Rows are points. Two turns around zero, p and q, are shown by what they do to some points. Where does a point land after both, in the order given? Backwards means that the second turn is done in reverse. Each puzzle has new turns, and all numbers are rounded.

Turn p:
[15  3] => [11 11]
[30 -9] => [30  9]
[-24 -31] => [ -3 -39]
[-18  47] => [-41  29]
[ -3 -11] => [  4 -11]
Turn q:
[17 14] => [-4 22]
[-16   2] => [ -9 -13]
[-8 13] => [-15  -1]
[-41 -19] => [ -2 -45]
[ 48 -10] => [31 38]
Where do these land?
p, then q: [37 18] => [-22  35]
q, then p: [-15   9] => [ -8 -16]
q, then p: [-22 -27] => [ 29 -19]

Turn p:
[15 18 34 22] => [-26  37  10   2]
[-16   9  -9 -20] => [ 22  -2 -18  -1]
[-17  -9  -5   6] => [12 -7  7 14]
[ -8  35 -35  19] => [ 36  14  24 -28]
[ 26 -53  15 -28] => [-44 -43 -24  13]
Turn q:
[ 22  25 -10  -3] => [  8 -10 -31 -11]
[-28   0  10   1] => [-1 -5 16 24]
[ 23 -25  34  25] => [10 53  3 -2]
[-38 -38 -27 -39] => [-47 -29  46  -8]
[ 28  26  11 -18] => [ -8   3 -43   1]
[-34  -1   1  21] => [19 -8 28 20]
[ 27  13 -19  13] => [ 19  -4 -20 -25]
Where do these land?
q, then p: [ 15  29 -31   3] => [ -7 -42  -8 -13]
p, then q: [-25 -47  -2   4] => [ 23  35  31 -11]
p, then q: [-36 -15 -38   9] => [  0  49  -8 -24]
q, then p backwards: [ 37 -13  -8   2] => [ 21  32  -4 -12]
q, then p: [ 25   8  34 -10] => [ 34   9  15 -22]
p, then q backwards: [  2  -2  16 -20] => [ 12  14  10 -14]
q, then p: [-20  39  29  13] => [-12  -2  50 -15]

Turn p:
[-14  12 -45  -8  24  16  15 -10] => [ 39  19 -32  20  -4   9  -9 -12]
[ 12  17  14 -24  18  13  44 -21] => [ 42  10  -2 -22  -7 -23 -19  28]
[  0  -6  31  10 -16   2 -25 -20] => [-21 -23  16 -28   3  -1  -7 -16]
[ 40   7 -26   1 -24  -7 -27  29] => [-19   4  33  47  25  11  -9   0]
[ -2  16  12  24  14 -21  -4  16] => [ -9   5  10   7  -6 -27  27 -12]
[ -5 -25  37  17   1  37  -2  21] => [-40  17 -16 -36  23  -9   0   7]
[-35   1  -2   4 -14  -3  14   1] => [-11  -8 -26   2 -28  -1   0   2]
[-19 -17 -47  11   3 -21  -1 -20] => [ 16   5  -9  18 -29  40  12 -24]
[-15  21  15 -23  21 -22 -26  25] => [  6 -33  -8  15  22 -24  35   2]
[ 38 -25  12 -10 -27   6  12 -22] => [ -3   3  35 -23   0  23 -29  24]
Turn q:
[-14   9  -8  26  18  -3  19 -11] => [  1  23 -16  -9  -4  -9 -28   8]
[ 5 14 30 -9 18 -5 24 20] => [ -1  -1  22  17   8  24 -28  18]
[-16 -25  -6 -16 -15  -5  19   0] => [-29  -8   6   1 -16 -14   9  17]
[  0  17  32 -10   5  22  17 -14] => [ 4 32 20 23 -5 19 -1  7]
[  1  19 -19 -20   9  -3 -23   8] => [  2  -9   0 -29   9  24   9 -14]
[ 24  16  -8 -11  12 -32  22 -15] => [ 20 -13   4 -15 -34  17 -21  13]
[ 12 -32  -4  -2   1  20   8   5] => [  4  -2  13   3  10 -25  17  22]
[ -6  18  -8  49 -29  15  10   2] => [  5  18 -55  23   7  -6  -1   6]
[ -6 -35  -8  -5 -19  -9 -97   5] => [ -5 -40   3 -13  26 -30  43 -77]
Where do these land?
p, then q: [ 28   2  16 -11  25  11 -22 -15] => [ 21   1  43  -7  -4   6 -14  -2]
q, then p: [  8  -5  35  -3  11  -4  20 -21] => [-31 -10  23  -5   1 -22  -5 -12]
p, then q backwards: [-29  -8   0  25 -23  17  21 -21] => [-26  19 -17   4  -2 -33  12 -25]
p, then q: [-35 -22 -23  38  21 -11  -9 -18] => [  3  36 -18  -2 -41   5  31  20]
p, then q: [-23  24 -15  -5  18  13  25  18] => [ 16 -22 -38 -22  -7   4  -8   6]
q, then p backwards: [ 30 -29  -6   2   8  18  15  24] => [ 19  11  21 -39  10 -11   6  17]
p, then q backwards: [-19   1 -22 -21 -13 -23 -26  -7] => [ 22  12  15  -9 -29 -21 -11  18]
q, then p: [ 31   1  34 -11 -27  10  -2  41] => [-21  55  -3 -31   4  -1  14  -9]
q, then p backwards: [ 10  37 -20 -15 -19 -32 -22  -1] => [-40 -25 -12  -5  -3  -7 -16 -35]
